Each row is a point. The points of each table are mixes of a few directions, plus a little noise. How many directions does each table use, and how many do they share? Where both have some left over, give the other angles between the two spaces (their principal angles), to ten degrees, smallest first.
(in the rows, 128 means zero)

First (5 x 3)
[[131 213  92]
 [130 157 116]
 [131 171 110]
 [124  42 165]
 [126  59 159]]
Second (6 x 3)
[[154 144 113]
 [146 140 117]
 [ 22  62 191]
 [ 94 106 149]
 [181 160  97]
 [172 155 102]]
Directions: first 1, second 1, shared 0; angles 50

First (8 x 4)
[[ 81 193  96  96]
 [227 154 239 133]
 [108 101  99 135]
 [ 69 113  62 125]
 [162 105 157 142]
 [151  66 136 156]
 [ 78 148  79 113]
 [150 142 155 125]]
Second (5 x 4)
[[161  88 152 148]
 [123  43  99 160]
 [ 84 137  84 118]
 [182 196 203 110]
 [ 91 176 102 104]]
Directions: first 2, second 2, shared 2

First (8 x 6)
[[133 140 135 126 136 112]
 [112  85 109 194 138 184]
 [124 125 151 142 126 117]
 [133 128  98 103 122 146]
 [126 115 102 153 142 156]
 [130 118  97 151 147 156]
 [169 196  82  90 186  76]
 [ 99 115 249  66  28  78]]
Second (8 x 6)
[[ 97 133 135 110 174 153]
 [ 85 129 116 105 180 156]
 [ 64 143 157  91 227 180]
 [166 117 102 151  66  95]
 [170 125 135 150  76 100]
 [158 113  85 147  69  97]
 [188 126 147 158  57  88]
 [ 98 136 147 111 176 154]]
Directions: first 3, second 2, shared 0; angles 40, 80

First (7 x 9)
[[ 90 103 122 159 142 104 145 109 162]
 [161 151 132 100 116 147 114 143  99]
 [ 62  84 117 181 150  88 155  97 186]
 [200 175 140  68 104 173  98 164  63]
 [228 195 144  45  94 190  86 177  40]
 [106 112 124 147 135 113 138 117 149]
 [ 49  76 116 194 155  80 160  90 196]]
Second (7 x 9)
[[ 92 181 117 160  56 181 156 169  98]
 [ 35  63 132 214 182  76 146 108 136]
 [180 137 162  93 159  89 113  72 167]
 [141 190 134 121  73 159 144 131 132]
 [225  66 105  26 193 117  68 134 123]
 [161 149 147 107 130 138 109 136  88]
 [ 61 112  98 177 104 137 160 143 151]]
Directions: first 1, second 4, shared 1

First (9 x 11)
[[126 109  96 119 169  67 135 134 181 195 111]
 [111  90 114 165 111 109 103  75 120  64  95]
 [130 132 142 131 113 152 128 127 104  96 136]
 [150 139 160  96 133 169 165 177  91 108 170]
 [109 210 142 154  67 187  72  97 127 163 124]
 [134 188 154 114 106 182 125 152 115 161 156]
 [151 102 136  92 166 118 177 177 119 124 155]
 [128  72  97 124 173  58 146 127 160 138 107]
 [112 110 113 157 115 109 102  86 135 105  99]]
Second (9 x 11)
[[125 127 162 134  84 166 119 112  79  48 136]
 [133 151 137 100 135 116 134 154 151 193 141]
 [129 131 140 125 115 135 127 127 121 117 133]
 [135 157 121  90 158  95 141 168 178 246 138]
 [128 126 115 129 142 116 129 131 143 152 125]
 [126 122 179 141  64 184 115 102  55   7 140]
 [125 111 125 149 117 137 122 107 107  74 121]
 [130 136 105 115 161  97 139 147 169 201 125]
 [123  90  69 170 170  99 129 101 147 114  95]]
Directions: first 3, second 2, shared 1; angles 30
